Every row gives one point. Each copy is the shape, with its points in the same order, stretched, turned, moved and blurred by noise. Some copies are also mirrored. Which?
In the rows, 128 means zero.

Shape (7 x 2)
[[114 128]
 [ 63 139]
 [ 66 139]
 [132  70]
 [150 106]
 [156 151]
 [121 138]]
Copy 1 (7 x 2)
[[105 120]
 [ 57 106]
 [ 60 110]
 [148  81]
 [143 121]
 [128 162]
 [105 131]]
Copy 1 is: only turned
Copy 2 (7 x 2)
[[127 144]
 [128 202]
 [122 196]
 [188 115]
 [146 100]
 [ 97 104]
 [117 134]]
Copy 2 is: mirrored

Shape (7 x 3)
[[ 87  92  98]
 [ 94 109 128]
 [125 107 125]
 [229 128 103]
 [140 137 176]
 [ 74 122 111]
 [125 142 116]]
Copy 1 (7 x 3)
[[130 100  73]
 [126 135  88]
 [143 121 111]
 [178  74 204]
 [140 180 141]
 [103 126  79]
 [113 121 128]]
Copy 1 is: mirrored
Copy 2 (7 x 3)
[[131  63  98]
 [113  91 115]
 [137 102 126]
 [217 169 141]
 [102 153 156]
 [104  88  85]
 [131 131 100]]
Copy 2 is: only turned

Shape (7 x 4)
[[161 167  67  66]
 [125 139 156 141]
 [175 146 126  78]
 [113 102 143 109]
 [ 77 137 167 134]
 [142  81 133 128]
 [ 96 111 168 181]]
Copy 1 (7 x 4)
[[185 126 114  38]
 [137 159 132 154]
 [159 135  85  89]
 [109 123 137 127]
 [ 90 172 155 146]
 [134 101 133 139]
 [123 158 168 193]]
Copy 1 is: mirrored
Copy 2 (7 x 4)
[[161  40 136 109]
 [133 145 124 152]
 [180  91 118 110]
 [111 140 107 107]
 [100 164 148 135]
 [113 131  73 123]
 [ 90 176 108 164]]
Copy 2 is: mirrored
Copy 3 (7 x 4)
[[120 197  79  71]
 [133 107 168 127]
 [154 165 128  68]
 [120  96 144  87]
 [ 95  97 188 111]
 [150  81 112 104]
 [122  60 174 151]]
Copy 3 is: only turned

Shape (13 x 8)
[[ 76 119  86 122 126 121 150 124]
 [174 127  78  99  30  45 172 130]
 [ 86 192 107 113 127 145 149 141]
 [ 81 121 131  94 103 174 158 140]
 [111 115 126 132 147 126  71  74]
 [202 107 114 134 141 142 142 123]
 [238 113  97 170 138 145 155 143]
 [134 104 137 110 166 140 168 140]
 [ 78 101 120 107 146 139 169  62]
 [113 148  94 127 152 162 110 141]
 [124 149 120 101 157 133  83 141]
 [ 91  98  78  99 152 163 163 101]
 [ 90 102 128 136 141 150 163 144]]
Copy 1 (13 x 8)
[[107 103  94 109 110 151 128 131]
 [224  89  77 138  96  73 133  69]
 [133 162 105  71 131 165 160 146]
 [112  98 159  75 123 134 160 156]
 [107 119 167 141 121 181  90 109]
 [167  98 157 182 181 118 150 106]
 [185 106 131 227 190 135 169 107]
 [110 106 140 128 166 111 155 146]
 [ 73  86 152  96 127 154 135  84]
 [129 132 124 122 145 181 143 153]
 [148 139 139 118 162 158 105 160]
 [ 93  56 123  98 154 166 148 123]
 [ 91 106 130 138 130 130 160 155]]
Copy 1 is: only turned
Copy 2 (13 x 8)
[[ 68 112  89 124  95 141 162 104]
 [159  75  53 129  31  35 211 133]
 [ 65 165 101 128  71 128 126 154]
 [ 81 138 118  67  76 175 171 132]
 [130 128 136 121 138 137  80  78]
 [185 135  88 128 144 122 166 153]
 [208 121  77 179 142 135 175 183]
 [115 150 117 112 152 148 194 137]
 [ 90 154 103 106 111 175 181  45]
 [ 91 135 100 125 125 147 104 159]
 [103 140 126 105 149 110  92 151]
 [ 72 138  64 102 127 183 173  98]
 [ 87 123 127 120 121 172 179 123]]
Copy 2 is: only turned
Copy 3 (13 x 8)
[[ 96 106  73 112 128 131 159 135]
 [163  68  85 189  66  67 149  90]
 [110 154 121  96 114 129 191 132]
 [ 97  78 129  81 123 142 169 111]
 [110 149 106 106 145 157  66 105]
 [153 114 149 174 138 177  87 133]
 [146 107 166 213 118 182  93 157]
 [130 101 126 128 166 153 144 144]
 [ 81 111  86 108 165 161 152  90]
 [117 152 119 102 124 173 130 157]
 [149 159 119 101 147 149 111 150]
 [ 99 113  75 104 141 194 150 136]
 [ 84  93 117 113 152 132 149 146]]
Copy 3 is: only turned
Copy 4 (13 x 8)
[[ 60 119 101 168 129 132 126 138]
 [137 110  21  91  69 112 191 167]
 [ 90 196 111 150 154 111 116 140]
 [ 64 170 139 127 144 154 157 110]
 [ 92  86 140 115 127 134  60 119]
 [160  98 147 114 141 162 137 163]
 [202 106 141 132 133 181 142 183]
 [106 113 172 151 155 133 164 133]
 [ 64  92 109 147 176 137 120  92]
 [ 92 153 141 147 145 142  92 163]
 [ 91 137 164 119 129 112 100 161]
 [ 51 102 112 154 174 159 130 142]
 [ 85 138 156 175 134 150 147 114]]
Copy 4 is: only turned
